Each row of a before or after table is a point. One or more steps were done to the points. Then noise was added and the rows were shuffled. The steps act on how far a point lies along the listed directions, d1 being the first. Write out the steps. A step turns or swaps two directions, mirrors them in a line or flattens them onto one, adds a multiple of one to another, or multiplies one. Angles are multiples of 10 degrees, from the lower direction toward the higher: turns from -170 to 170, lines from 10 to 170 but not 90. Use the fewest steps. Two steps may share a direction if one is a turn and the other turns, adds or multiplies; they go together, in the order done. Otherwise the lowest direction goes first.

Directions:
(1): [-60 -16]
(2): [ 16 -60]
Before:
[[ 25  15]
 [  2  22]
 [ 39  -4]
 [-47  25]
 [  4  41]
 [ 38  47]
 [-25   9]
 [ 24 -37]
 [ 14  14]
 [ 11  15]]
After, 10 rows:
[[ 30  23]
 [ 42  -8]
 [ -2  58]
 [ 11  27]
 [-22  35]
 [ -6  20]
 [-23 -10]
 [  5  19]
 [ -2  24]
 [-51  -8]]
Steps: turn d1 and d2 by 40 degrees

Directions:
(1): [ 43 -12 -58 -48]
(2): [ 52  47  47 -22]
(3): [  6  60 -45  44]
(4): [ 55 -41   6  54]
Before:
[[ -1 -22 -34  22]
 [ -6   3   6   5]
 [-37  48  24 -23]
 [ -5  31  16 -18]
 [ -1   9 -29  43]
 [ -9  24   5   8]
 [-38   9  31 -14]
 [-13  10   3  -1]
 [-27  -6 -25  22]
 [-46  40  22 -31]
 [ -6   2 -42  22]
 [-15  36  12  25]]
After, 12 rows:
[[ 11  52 -10   9]
 [-13  18  -5  43]
 [  2 -39   3  57]
 [ 30  25  16  10]
 [ -7   6  -9  28]
 [ -8 -27  29  35]
 [ -6   1   4   7]
 [  5  -3   1  15]
 [ 32  36 -11   1]
 [ 27  33   8 -16]
 [ -8 -33  -6  62]
 [-11 -23 -15  23]]
Steps: turn d1 and d3 by -10 degrees; turn d2 and d4 by -160 degrees

Directions:
(1): [-19 -20  15 -32 -43 -38  28  -2]
(2): [ 23  23 -21 -18  -9 -22 -24 -57]
(3): [-16 -28  -2  54  15 -30  12 -29]
(4): [ 60  -3 -11  26 -32  -3  23  15]
Before (11 x 8):
[[  1  18   1  -3  23  36 -16  15]
 [ 10  19   7 -24 -26 -32 -11 -28]
 [ 11  -5   9 -11 -22 -21   7  -1]
 [ 22  -3  -2  11  -5  39   3  26]
 [ 19  24  -7 -21  24  48 -17  16]
 [  9   1   1 -20   1   7 -14   4]
 [ 19   4  -9 -25 -16 -27 -15 -41]
 [  8  30  -2  -8   3  46  -7  20]
 [-15   7  -1  -5   5  12   6  18]
 [-19  -2  -3 -11  23 -20 -28 -42]
 [-34  -2   8 -48  -9 -28 -24 -49]]
After (11 x 8):
[[-18 -37   4  27  -1 -25  39  -7]
 [ -4   9   7  -3  22  13 -16  12]
 [-12 -25   6  13 -20 -27  30  -3]
 [ -7   0   0  -3 -13  -4  22   9]
 [ 62   4 -13  48  12  33 -14  14]
 [-41 -31  11 -13  -7  -3   9  -8]
 [ -1 -20  10  17  10  -7   2   7]
 [ 53  -1 -18  23  -3  -3 -14 -18]
 [-38 -20  16  25 -13 -12  30  -3]
 [ 15  -3 -14  30  38  16 -26  -8]
 [  7  23   6  34  35  18 -20   9]]
Steps: turn d1 and d2 by 130 degrees; turn d2 and d3 by -120 degrees; multiply d4 by -1

Directions:
(1): [  1  -5  21 -12  60  22 -10 -28  11]
(2): [ -5  19  28  16 -22 -14  13 -34  48]
(3): [ 16  23  31 -36 -27  22 -37   4  -7]
(4): [ 35 -22   0 -15 -16   5  32 -42 -27]
(5): [  6 -33 -22 -44  -5  -3   2  12  45]
(6): [-39 -13 -17   9 -22  54  -3 -17   2]
Before (8 x 9):
[[-11 -14 -21  30 -14   5  19   5 -36]
 [ 24 -17 -12 -28  -3  21  19  -1 -22]
 [-10 -22  -4   1  37   7  20 -37  26]
 [ 20  11  20 -18 -20   9  -3 -10 -12]
 [ 10 -60 -52 -27 -26 -29  41  30  -9]
 [-17  -2 -33  27 -41  17  12  26 -18]
 [  4 -14   3 -32  21  19 -14  -1  16]
 [ 20 -17   9 -18  15 -10  -5   6 -10]]
After:
[[ 17  -4   1  12  19 -18  26  -7 -18]
 [ 21   4   6   1 -22  -5  36 -23  -2]
 [ -7 -19  27 -37 -28  25  15 -54  53]
 [  6  -5 -17 -27 -36  19 -13  21 -33]
 [ 19  29  47 -10  14  13 -14 -24  27]
 [  7 -19 -20 -12 -19 -21   4  28  10]
 [  4  23  43   6 -17  18  -6 -30  -4]
 [ -8 -18  -7  15 -18 -11  18  -2   2]]
Steps: turn d1 and d2 by -150 degrees; turn d3 and d6 by -130 degrees; add -0.5 times d4 to d5

Directions:
(1): [ 31  -5 -23  27  -4 -58  -9 -21  26 -34  26  43]
(2): [ 11 -41  26  -5 -15  -9 -34  16 -22 -47 -60   4]
(3): [  6 -38  -7  18  43 -47  18 -12 -46  22   2 -39]
Before (11 x 12):
[[  2 -12  16   2   5  -6  -5   8  -3 -13 -16   9]
 [-24 -14  28 -27  15  47   3  21 -37  17 -36 -31]
 [ 11 -19   8   6  13 -19  -8  -3  -3  -6   3  15]
 [ 18 -28  -1   6 -12 -15 -16  -8  -7 -21 -18   0]
 [  1  -1   1  -4  11   7   6   5 -11  10  -2  -4]
 [ -8  -1 -12  16 -11  -1  -9  -7  11  -4   1  17]
 [  4  -9   7   7  -4 -16  -5   1   1  -6  -1  15]
 [  8  12   4  -3 -17  15 -16   9  21  -9  -2  16]
 [ 11  -6 -15  14  11 -21   1  -8  -3  -7  -7  14]
 [  7  44  -2  -6 -38  27 -17   6  46 -26   6  51]
 [  3 -17  -1   3   4  -3  -1  -6   2  -6  -6  -3]]
After, 11 rows:
[[  5 -13  -3   3   1  -2  -2  -7   7  -8  -4   3]
 [  3 -14   4   9   1 -18  -1  -1  -7   0  -2   6]
 [-10  20  22 -27 -26  58 -16  19  22 -19 -20  28]
 [  0 -10  12   1   6  -6  -3   8  -2  -9 -11   6]
 [ 10  -6 -18  13  12 -20  -2  -9  -3  -5  -8  12]
 [-13 -13   9  -1  38   5  20   6 -51  42 -14 -51]
 [ 14 -24  -4   8  -9 -14 -10  -9  -7 -12 -12  -3]
 [  7  10  -2  -2  -1   7   1   5   3  -3   1  16]
 [ 10 -18   9   6  12 -19  -7  -3  -2  -4   4  16]
 [  1  -9   7  -5  13   8  -2   7 -18  18  -7 -26]
 [-13 -13  -9  20   5  -4  -2  -7 -12  13  -3  -6]]
Steps: mirror d1 and d3 in the line at 30 degrees; multiply d2 by 0.7

Directions:
(1): [ 46   7 -27  21  -8  35  -6 -18  18  29 -19   8  44  10  12   9  -8  49]
(2): [-17 -26 -27  20  35  -8  -8  15  45  10 -17 -21 -44 -12  44  -5  19  20]
(3): [ -5  20  -5   6 -15 -40  48 -14   0  38 -25  18   9 -46  28   6 -20 -23]
(4): [ 10   9  -1  -2   4 -56 -40 -13  23   5  32  13   6  27  14 -35 -47   5]
(5): [ -9  31 -28  15  60  -6  -3  -3  27 -18  -8  34  12  -3 -43  30  -3 -20]
(6): [  4   4  18  28  12  -3 -43  57 -34  42 -35   7   1 -10 -17 -16  -7  -6]
Before (9 x 18):
[[-19   6  -2  -4  11 -12  10 -14   8 -18  14   5  -7   2   3   9   5 -20]
 [-13 -15 -19   5  41  21  -9   7  21 -16 -13  -9 -16  -2  -8  23  29  10]
 [ -2  -1   1 -12   4  13  -1  -4   4 -16  13   6  -2  14 -13   4   4   5]
 [ -4  19   9 -11  11  -1  30  -3  -9   5 -14  12  12 -19 -22  24   3 -27]
 [ 14  -7  -3  -8 -32  -9   3 -16  -8  13  13  -9   1   8  25 -20  -8  11]
 [  3   2 -18   2   0  12   6 -13  16   1   1  -7   6  -6  14   7   6  16]
 [ -4   5 -10  -9   4  -2  12 -26   0 -20  28   7  -9  18   5   7  -6 -12]
 [ -7   9  -6  -6 -12  -9   1   0  -7   2   2   5   5   4  -3 -10 -11 -15]
 [ 31  13 -20   9  -2  -7  -2 -22  13  23  -1  21  28  -4   8  -7 -27  18]]
After:
[[ 16  -1   3  -8 -37  14  31 -22 -15  16 -15  -5  25 -17  10  16   6   9]
 [ -8  16   8 -13   8 -23   5  -7 -11 -18  22  19   0  -8 -26  -3 -16 -33]
 [ -3  -3 -12 -15   7   2 -12 -18   7 -34  35  -1  -4  28 -14  -6   8   1]
 [ -5 -12   0 -16 -12   0  23 -17  14  -6  16  -4 -13   2  20   0  -1   8]
 [ -2   2 -23   0  -2  -5  27 -46  36 -12  16   2   5   2  34  11   2   6]
 [-14   4 -16   5   9  -6  -9   6  11   0   0   2  -8   8   1  -9  -5  -7]
 [ -1  -3 -29 -18  -6  -1  42 -59  32 -28  42  -7 -15  20  37  13  -1   2]
 [ -4   9  -3 -21 -17  12  28 -32   1 -26  23  -5  11  -4  -7  15   6  -3]
 [-11   4  -7  -1  31  -7  25   2  15   9 -23   0 -10 -23   1  18  12 -13]]
Steps: add -0.3 times d1 to d4; turn d1 and d2 by -130 degrees; swap d3 and d5; multiply d6 by 2.5

Directions:
(1): [ 13  40  23   3   9 -21 -30  20   7  -2 -10 -35  27  -4  40 -11 -33  -5
 -24  36]
(2): [ 18  15  29  32  19  28  15 -13  -6  18  30 -43  -3  32  -1   3  18  38
 -20 -27]
(3): [ 52  -1  10   8 -23   3 -27  -8 -39  -1   4   3  21  35  -9  -8  18 -37
  40  10]
(4): [ -9   8  -2   5  34  -7 -60 -35  -1  43 -21  10 -25 -14  23  11  26  -1
  10 -16]
Before (8 x 20):
[[ 22 -12   6  -2 -41 -10  27  31 -23 -43   0 -19  45  13   4  -8 -28 -31
    7  47]
 [-17 -12   4  12  19  18  30  -8   3  10   5 -11 -20   4 -19   4  24  32
   -9 -20]
 [-25 -22 -19 -19  -8  -6  -7   3  27  -6 -31  38 -30 -26 -17   9  15 -11
   18  -6]
 [  5  22  10 -23 -38 -12  40  50  15 -44   9 -11  31   1  -9 -19 -39 -13
  -16  51]
 [ -2 -14  -3 -12   2   0  23  -7   9  -2  21  14 -16   5 -12   0  -4   2
   -4 -15]
 [-16 -10 -24 -34 -13 -18  -5   8   8 -15 -15  25  -1 -21   3   4 -12 -34
   16  15]
 [-31 -13 -14   3  17  -1  -1  -3  18  15  -3  20 -29 -23   6   9   6  12
   -2 -21]
 [ 16  22  18   1  10  12   6   7  14  -8   6 -19   0  16  11   0  -4   8
  -14   0]]
After:
[[-12 -11   0  -3  -6  11  20  10  26 -12  -8   4 -21  -5 -20   6  11  11
   -3 -11]
 [-20  -5  -3   3   0  -2  30  22  21 -10   8  -3  -6 -14   2  -1 -20  14
  -17   0]
 [ 19  21  13  -8   3   3  -8  12   9 -12  -4  -7   4   9  12  -3  -9 -10
   -4  12]
 [ 60  47  36   0 -29 -12 -27  24 -21 -15   5 -29  45  34   9 -24 -13 -37
   13  56]
 [ -9 -12   2   0  -2   3  29  13   1 -11  -5  -8   2   0 -16  -7   2   9
   -2   7]
 [ 12  -6   3 -11  -4  -3  13  -3   2  -5  19   9  -3  10  -8  -4  -6  -9
    0  -4]
 [ 41  -6  16  15 -14  -2 -34 -12 -45   4  -3 -16  27  27  15   2  16 -37
   33  25]
 [ -2   1  -1 -10   0   2   3   3   1  -3   6  -7  -1   3   3   5   1  -9
    4  -1]]
Steps: turn d3 and d4 by 70 degrees; add -1 times d4 to d1; multiply d2 by 0

Directions:
(1): [  9  27  13 -31  10 -26 -39  -8   8 -21  14  20 -14  -5 -30   4  29   2
  48  16 -33   3 -34 -47 -11   7 -37 -47  24   4 -32  25]
(2): [-16  39 -10  17 -20   5  -5 -26  33   9 -19  -3  58 -45 -19   1  28   2
  16 -49  32  -6  -9  -4  43   0  34 -18 -26  -5 -16  30]
(3): [ 12   4 -60  -3  16  30   1 -24   7  37  25 -10  30  23 -26  -5 -49  48
  22  13   1   3 -12 -20  12  -9 -38  46   0  15 -12  20]
Before (14 x 32):
[[ -6   7 -19  12  -4  15   5  -9   7  13  -6  -6  22  -4  -7  -3 -12  14
    0 -11  15  -1   1   4  13   4  13  20 -15   2   1   5]
 [ -1   9  15  -2  -7  -4  -1   0   5 -11 -11   0   3 -10   1   1  18 -11
    3  -6   0   0  -4  -6   0   5  11 -16  -6   0  -1  -3]
 [  1  -8  18  -2   2 -10   0   9  -9  -9   0   9 -22   9   9   0  -2 -13
  -10   7 -12  -1   4   2 -15   5  -4  -7   8   2   3 -18]
 [-13   9  17  -2   1  -8  -5  -4   3 -13 -13   5   3 -17   3   7  23 -15
    2 -13   5  -7   4   1   5   7  13 -20  -1  -8   3   2]
 [  3  -7   0  -4   6   4   8   5 -12   2  11   2 -10  10   1  -2 -13   5
   -6  10  -9  -3   4   1  -5   6 -12  11   9  10   4  -9]
 [  7 -19   2  -4   4   2   3  10 -16   1  -1  -1 -16  17  17  -1  -8  -4
  -13  20 -10  -4   3   5 -16  -2  -3  11   6   3   7 -18]
 [ -2   8   9 -12   1  -9 -14  -4   3 -10   4  13  -8  -6  -6   4  19  -2
    9   6  -9  -8 -10 -17  -8   7  -7 -12  11  -2  -7   6]
 [  4 -10  -3   5   4   1   8   4 -14   2   6  -4  -9  19   3   0 -11   5
   -7  15  -7   2  -1   4  -3  -1 -10  13   5  -1   9  -3]
 [ -2  -4   1   0   1  -1  -1   7  -1  -3  -5   3  -1   5   7   4   6  -2
  -11   0   7  -3   2   5  -3  -3   8   0  -1   0   2  -9]
 [  8   3 -12   3   6   4   4  -5   2  10  13   0   8   5   5  -3 -15   7
   -1   4   4   1   2   4   4  -2  -7  12  -1   6  -6   1]
 [ -6   1  12  -3   0 -13  -5   4   0  -5   3   4 -13  -4   8  10  12 -10
    1   4  -4  -1   0  -5  -7   1   1 -18   5   2  -1   0]
 [  0  11 -19   4  -1   8   1 -15  12  19   1  -5  24  -3 -14   2 -13  15
    5  -3  12   1  -6  -7  15  -1   5   8 -12   4  -4   9]
 [  2   1 -21   2   3   9   7 -11   6  20   4   0  16   1  -8  -6 -11  16
    6  -1   9  -2  -5   4  12  -5  -4  10  -8   4  -5  11]
 [ -5  -5  -7  -4  -1   8   7   0  -7  11   0  -4  -3   6   1  -1 -10  11
    0   3   3   0   4   7   3  -4 -10  12   4   4  -1   5]]
After (14 x 32):
[[-14  31  -8  15 -15   9   5 -20  21  13  -6   0  46 -32 -17   0  13   7
    6 -40  24 -10  -3  -3  37   7  23  -6 -17   6 -10  20]
 [  4  -3  -8 -12  13  -9  -9  -1  -4   4  19   3 -15  15  -2   7  -9   9
   13  23 -13   2  -8 -17 -13  -1 -26  -1  14  10  -6   3]
 [ -6  -3  22   3  -9 -10   4  10  -2  -6 -14   1 -10  -7  10   4  12 -18
  -18   1   4   0   6  10  -5   4  25 -16  -8  -5  11 -15]
 [  0  15 -20   4   3   9  -2 -16  13  15   7   5  23  -1 -15  -1 -15  12
    9 -11   3   0  -9 -12  13   1  -9   9  -4  11 -13   8]
 [-13  28 -11  25 -17   8   8 -21  17  11 -14 -10  49 -26 -12   1  15   4
    7 -36  29  -6  -8   4  41   0  26  -1 -22  -4  -5  24]
 [ -8  24 -28  17 -15  18   3 -26  23  24 -15 -10  60 -26  -7  -3   6  12
    5 -34  30 -10  -7  -1  38  -5  29   9 -25   3 -10  20]
 [  1  -8 -11   0   5   6   3   7  -4   5  -1  -1   2  13   6   1  -8   7
  -13   5   8  -2   3   6  -3  -6   1  14  -2   3   4 -10]
 [ -4  18   3  16  -9  -3   4  -9  14   2  -7   1  25 -24   6   0  13  -8
   -4 -26  21  -2   3  14  21   0  26  -9 -17  -2  -6   6]
 [  5   9   3 -26  10 -14 -24  -6   1 -12  17  20 -16   5 -19   4  16   8
   25  23 -23  -5 -21 -35 -15   6 -31 -15  21   3 -16  11]
 [-18  11   2   9 -16   7   8  -7   8   9 -16  -3  21 -22   0  -1  14   2
    0 -27  23  -4   5  14  23  -3  20  -3 -10  -4  -4  15]
 [ 18 -22   8 -19  15  -5   0  15 -20  -9  13   3 -40  36   6  -1 -16   2
   -1  43 -29   7  -2 -11 -36   4 -34  10  20  11   4 -21]
 [ 15 -34   6 -29  33  -7  -3  19 -35  -8  20   5 -58  46  13   6 -30   1
   -5  56 -38   2   8  -5 -45   3 -47  17  33   4  14 -27]
 [ -6   1  13  10 -11  -6   8   1   5  -2 -15   3   6 -18   8  -4  21 -13
  -10 -15  14  -4   2  19   9  -2  25 -18 -12  -6   4   1]
 [-11 -15  16  14  -7   3  15  17 -11  -7 -16  -5 -13   1  20   0  -3 -15
  -29  -3   9  -2  20  27  -8   9  28  10 -11  -6  22 -24]]
Steps: multiply d1 by 2; turn d2 and d3 by -140 degrees; multiply d2 by 3
